Rows are points. The window is the flat piece filled in between its corners: a triangle in 3 columns, a solid with four corners in 4, and so on. A path goes straight from each point to the next, and from the last back to the first. After which points does the path pass through the window?
In the rows, zero is written as 128.

Window (3 x 3)
[[152 179  90]
 [126  93 160]
 [ 93  89 148]]
Path:
(1): [ 98 118 153]
(2): [104 126 167]
(3): [112  82  89]
(4): [144  88 121]
(5): [132 156 175]
(6): [ 56 117 183]
(7): [112  96 119]
(8): [127  37 150]
(9): [ 98  93 182]
(10): [ 80  92 192]
(11): [108  59 160]
(12): [132  90 143]
(13): [ 98 107 191]
(14): [149 173 143]
(15): [146 118  66]
(16): [112 106 108]
Through the window after points: 2, 12

Window (3 x 3)
[[130  95 130]
 [125  54 104]
 [193 175  97]]
Path:
(1): [158  93 144]
(2): [171  78 153]
(3): [116 111 113]
(4): [156 160  96]
(5): [194 116 168]
(6): [207 139 153]
(7): [136 126  64]
(8): [123 119  98]
Through the window after points: 2, 6, 8

Window (4 x 4)
[[154 174  85 164]
 [132 136 119  94]
 [121  91 186 110]
 [150  52 153  73]]
Path:
(1): [187  95 181  89]
(2): [104 111  88 162]
(3): [126 124 100 145]
(4): [173 189 123 112]
(5): [170  70 206  85]
(6): [129  69 122 105]
(7): [122 151 103 138]
(8): [162 160 159 121]
Through the window after points: 3

Window (6 x 6)
[[105 151  67 142 133 125]
 [197  78 182 154  98  97]
 [109 185 174 182 148 188]
 [137 100 110 131 172  96]
 [191  64 186  82 109 153]
 [160 188  69 110 182 181]]
Path:
(1): [114 188 143 112 128  91]
(2): [148 110 113 172 171 153]
(3): [139 139  86 139 166 160]
(4): [ 98 183 107  51 138 118]
(5): [153 171 154  74 143 121]
(6): [169  85 123 167 175 165]
(7): [169 106 121 178 137 202]
(8): [169 154 170  98 123 111]
(9): [114 182 164 141 150 159]
(10): [153 118 147 187 139 186]
(11): [184  84  98 127 147 149]
(12): [152 121 144  65 132  90]
(13): [123 129 130 113 165  86]
(14): [159  84 101 162 165 138]
(15): [157  64 123 172 120 162]
(16): [160 161 195  81 150 108]
Through the window after points: 9, 13, 15

Window (6 x 6)
[[139 100 124  91 161 127]
 [139 123  67  59  13 102]
 [172  90 194 181 101  88]
 [145 134 181 121 181 173]
 [ 80 166 133  88 189 137]
 [138 181  81 129 141 108]]
Path:
(1): [133 132 158 144 166 159]
(2): [145 134 167  83 173 151]
(3): [155 146 127  81 149 128]
(4): [ 77 117  86 129 177 160]
(5): [124 103  93 172 110 145]
(6): [148 180 178  87 152  98]
(7): [186 186 125  60 156 129]
(8): [102 118 126 159 150 132]
Through the window after points: 1, 7

Window (8 x 8)
[[146 150 103 155 125 156 112 120]
 [ 78  72 156 125 135 171 143 185]
 [ 80 190  70  92 165 128 181  78]
 [ 75  57 119  74 189 127 107 194]
 [152 156 148 133 133 124 154 132]
 [165 202 140 115 110 172 130  51]
 [124  86 138 137 152 154 165  93]
 [ 80 185 154 148 177 105  24 132]]
Path:
(1): [121 125 148 115 127 127  99 130]
(2): [119 117 160 158  48 166  92  66]
(3): [127 167 103  83 226 145 194 131]
(4): [132 140 135  85 201 198 181 141]
(5): [ 97 154 141 184  81 105  89  99]
(6): [114 116 144 122  82 117 139 137]
(7): [126 137 139 136 179 166 142 147]
(8): [133 157 119 151 163 168 135 137]
(9): [136 119 105 134  88 126  93 100]
(10): [ 85 151 121 147 101 120  84  70]
(11): [140 202 151 111 213 149  99 153]
(12): [119 146 115 155 212 203 135 126]
Through the window after points: 2, 6, 8, 10

Window (8 x 8)
[[ 85 142 190 109 189 127 109 123]
 [105  55 145  80 107 198  91 156]
 [127 100 132 128 134 117  63 111]
 [174 101 190 186 109  95 235 140]
 [ 83 196 202 220 137 109  88 119]
 [ 87  94 103 131 185 143 173  91]
 [ 83  76  99 117  69 111 143 114]
 [104 138 170  90 155 183 105  91]]
Path:
(1): [101  84 220 215 120 100 179  65]
(2): [ 96 123 166 159 139 101 130  90]
(3): [112 156 135 157 121 127 137 150]
(4): [140 173 144 153 119 133 187 143]
(5): [109  85 200 165 170 129 126 113]
(6): [120  53 199 118 105 134 113  75]
(7): [ 90 153  81 119 145 137 111 137]
(8): [143 116 142 126  99 135 164 157]
(9): [ 84  99 225 162 130 103  95  80]
(10): [ 98  89 155 134 139 152 118 103]
(11): [114 151  84  55 133 147 138 145]
(12): [ 93 137 127 118 107 132 123 126]
(13): [ 80  25 151 190  89  88 142  79]
(14): [ 92  78 175 138 109 150 114 113]
(15): [142 164 127  95 124 134 126 168]
(16): [121 160 136 148 133 125 116 176]
Through the window after points: 6, 10, 12

Window (9 x 9)
[[114 137 152 148 123 155 130  82 104]
 [117 184 109 171 123  72 137 127 119]
 [170 102 175 116 141 151 116 170  93]
 [166  91 198  51 104 163 181  89 165]
 [129 104 157 198  91 100 168 113 156]
 [125 177 134  83 228 237 116 188 119]
 [ 98 109 128 114 180 130 122  88 149]
 [ 71 135 103 133  65 116 106  81 181]
 [ 55 104 161 123  95  90 179  94 141]]
Path:
(1): [122 113 121 140 103 114 155  80 137]
(2): [115 147 210 111 151  94 118 140 159]
(3): [122 176 208 162 194 167  98 119 162]
(4): [119 150 105  82 173 193 141 166 105]
(5): [115  93  74 132  96 178 165 144 118]
(6): [139 144 219 117 190 107  96 103 130]
(7): [111 143 160 129 145 115 135 118 148]
(8): [112 125  77 127 123 141 150 108 103]
(9): [108  98  67 143 104 103 172 102 118]
(10): [ 86 139 207 128 102 114 121  89 163]
(11): [ 89 117 249 142 122 100 134  84 143]
(12): [124 113  90 137 127 138 156 119 150]
(13): [159 126 119 101 145 164 175  89  82]
(14): [101 115 220 154 127 104 116 170 179]
(15): [114 152 186 108 151 170 135 132 168]
(16): [148 104 118 107 121 122 150 129 119]
Through the window after points: 3, 5, 7, 11

Window (9 x 9)
[[ 79  99  89  81 123 159 244 192 118]
 [135 203 133 117 132 112 195 128  62]
 [158 180  87 217 122  79 141 124 198]
 [113 155 194 136 141 170 110 204 122]
 [160 178 129 134 128 190  65 162 140]
 [117 106 135  71 156  99  93 201 103]
 [157 167 124  82 108  80 113 165 186]
 [122 154 138 127 103 111 115 121 141]
 [220  83 136 180 147 143 131 137 113]]
Path:
(1): [130 155 145  79 151 118 135 164 167]
(2): [139 150 147  95 153 103 124 143 194]
(3): [143 160  93 118  54 114 130 192  87]
(4): [147 186 131 153  89 113 166 160  90]
(5): [140 142 140  91 212 138 157 113 111]
(6): [136 133 140 142 151 113 166 119 164]
(7): [181 140  86 160  93  91 123 186 116]
(8): [165 152 110 117  90  86  93 171 146]
Through the window after points: 2, 4, 8

Window (11 x 11)
[[ 91 106 146 124  89 113 157 103 142 152 117]
 [110 115  73 167  97 224 180 122 104 101 122]
 [113 219 143 107 159  71 160 125 139 101 214]
 [147  87 165  98 122 110 107 122  87 120 137]
 [141  86 136 113  99 139 112 169 116 178 147]
 [113 151  77 195  45 156 116 104 103 126  88]
 [143  95 117  61  80 170 133 105 114 157 158]
 [243  40 175 140 198 192 103  73 249  82 140]
 [138 152 180  85 121  87 109 164 169  61 183]
 [106 120 177 136 104 125  98 113 133 119 191]
 [ 77 106  80 103 116 120 120 115 121 137 154]]
Path:
(1): [113 140 141 108 147 178  94 102 144 159 142]
(2): [ 96 172 187  94 153 147  96 150 153 116 136]
(3): [159 107 144 104  94  88 126 149 147  84 184]
(4): [164 109 133 132 109 103 153 117 133 113 190]
(5): [101 153 125  99 115 197  70 132 130 113 108]
(6): [115 118 170 115 125 145  99 108 125 132 160]
(7): [125 105 123 164  56  67 143 143 137  80 208]
(8): [136 112 130 129  82  92 159 129 147 105 180]
(9): [110 124 153 125 131 134 102 120 120 122 118]
(10): [100 163 138 152 124 193 105  96 135 102 118]
(11): [149  85  87 122  83  96 182 148 112 137 184]
(12): [162  98 128 131 111 123 159 132 137  93 163]
Through the window after points: 2, 6, 10, 12

Window (12 x 12)
[[143 120 187 115 155 162  80 141 127 206 180 168]
 [120 201 167 134  96 100  76 130 141 167 145 103]
 [120 125 171 125 159 139  82 161 160 134  91  98]
 [122  94  82 144 129  76 188  74  76  87  92 173]
 [142 121   7 141 128 136 125  79 110  64 113 169]
 [ 73 160 177 126  94 160 109 141 114 117 193  84]
 [151 117  61 104 119 140 221  75 152 118 122 174]
 [104  89 132 179  83 139  92 150 151 191 105 107]
 [145 131  59 175 176 112 172 114 122 119 151 128]
 [125 149 195 175 122 133  97 182 168 132 150 180]
 [223 104  41 122 117 112 185 118  87  67 140 151]
 [200  57 118 155 147 129 136  47 177 126 159 159]]
Path:
(1): [ 69 117 138  94 128  90 115 121 186 146 179 109]
(2): [165  70 142 128 156 109 138 131 169 117 176 159]
(3): [159 121 128 148 131 162 102  72 128 171 141 153]
(4): [172 152 142 180  95 149 115  87 124 100 119 115]
(5): [110 107  87  59 160  83 143 176 132 164 186 153]
(6): [137  93 134 120 123 110 112 125 154 146 166 149]
(7): [178 147 115 201 142 193 125  89 150 139 111 120]
(8): [175 137 138 142 132 212 155  92 110 105  95  85]
(9): [121  97  74 130 119  82 131 115 151 140 150 167]
(10): [143 106 100 138 142 122 106 128 145 129 150 152]
(11): [179 124 164 174 105 149 157  67 106 116 122 108]
(12): [105 167 177 154 110 209 174 121 118 146 166 103]
(13): [108 127 131 125 119 108  90 140 129 109 159 115]
(14): [106 123 135 116 122  53 123 134 104 156 198 101]
(15): [121 195 154 150  97 242 109 137 156 111  78 150]
(16): [198 145 113 183 159 166 131 134  91 129  92 149]
Through the window after points: 2, 4, 12, 16
